Each row of a before or after table is a point. The points were changed in one or more steps. Then noise was added and the rows were shuffled. The steps act on how far a point lies along the listed directions, d1 being the first. Write out the steps. A step turns or swaps two directions, mirrors them in a line or flattens them onto one, adds a multiple of one to another, or multiplies one. Angles are multiples of 10 degrees, from the lower direction toward the higher: turns from -170 to 170, lines from 10 to 170 but not 90. Use the fewest steps. Two steps may share a direction if one is a turn and the other turns, adds or multiplies; they go together, in the order done. Otherwise the lowest direction goes first.

Directions:
(1): | -43 |  -7 | -15 |
(2): | -16 |   9 |  42 |
Before, 14 rows:
|   6 |  -1 |  -5 |
|  23 |  10 | -35 |
| -26 |   1 | -36 |
| -25 |  -1 |  -5 |
| -44 |  15 |  20 |
| -45 |   3 |  29 |
| -43 | -28 |  42 |
| -33 | -11 |   9 |
|  58 |  -3 |   0 |
|  -6 | -11 | -48 |
|  -6 |   4 |  38 |
|  44 |  18 |  18 |
| -48 |  10 |  18 |
| -31 | -20 | -21 |
After, 14 rows:
|   2 | -11 | -47 |
| -47 |   0 |  21 |
|  40 |  18 |  26 |
|   4 |   0 |  -5 |
| -33 | -13 |   4 |
| -53 |   8 |  12 |
| -48 |  14 |  13 |
|  58 |  -2 |  10 |
| -49 | -32 |  34 |
|  29 |  12 | -28 |
| -23 |  -1 | -12 |
| -11 |   2 |  37 |
| -25 | -23 | -26 |
| -22 |   1 | -37 |
Steps: turn d1 and d2 by -10 degrees

Directions:
(1): |  31 | -19 |   1 |  17 | -13 |  13 |  58 | -21 |
(2): |  -4 |  -5 |  51 |   7 |  48 | -22 |   9 | -11 |
(3): | -27 | -38 |  26 |  35 | -35 |   4 | -19 |  -3 |
Before:
| -30 |  -4 |  40 |  20 |   6 |   1 | -34 |  16 |
|   7 |  16 | -33 | -24 | -24 |  21 | -32 |  10 |
|   0 |  23 | -32 | -15 | -13 |   9 |   5 |   5 |
|  -6 |   9 |  -5 | -13 | -15 |   8 | -20 |  -9 |
|  27 |   3 |   5 |  -4 |  10 |  16 |  37 | -15 |
| -17 | -14 |  14 |  12 |   3 |   4 | -13 |  -2 |
| -35 | -11 |  20 |  23 |   4 | -21 | -36 |  12 |
|  14 |  -6 | -36 |  -9 | -23 |  23 |  16 | -18 |
| -42 | -19 |  36 |  22 |  18 | -31 | -19 |  -6 |
| -32 |   1 |  41 |  -4 |  36 | -26 | -45 |  12 |
|   9 |   3 |   8 |  12 |  -2 |  -4 |   7 |  -8 |
| -43 | -17 |  55 |   5 |  20 | -25 | -25 |  -3 |
|  -8 | -15 |  22 |  20 |   3 |  -6 |  -6 |   3 |
After (13 x 8):
|   6 |  18 | -21 |  -9 |   9 |  -3 | -11 |  14 |
| -17 | -28 |  33 |  19 | -24 |   8 | -29 |  -7 |
|  11 |  14 |   2 |   1 |   8 |  -7 |   2 |  -4 |
|  -7 |  29 | -59 | -25 |  -6 |  -8 |  -9 |  14 |
|  22 |   4 |  24 |  -1 |  23 |   7 |  33 | -17 |
|   8 |  14 | -62 | -22 | -41 |  21 | -12 |  19 |
|  -8 |   8 | -16 | -12 |   8 |  10 | -16 |   7 |
|  -9 |  19 | -43 |  -8 | -16 |  -3 | -30 |  23 |
| -12 |  -3 |   8 |  -2 | -18 |   5 | -21 | -15 |
| -13 | -21 |  35 |  11 |  23 |  -6 |  -2 | -25 |
|  -5 |  31 | -31 | -17 | -13 |  19 | -27 |  31 |
|   0 |  33 | -55 | -44 | -16 |   7 | -10 |  15 |
| -18 | -15 |  25 |  22 | -12 |   0 |   6 | -10 |
Steps: turn d1 and d2 by 120 degrees; turn d1 and d3 by 110 degrees
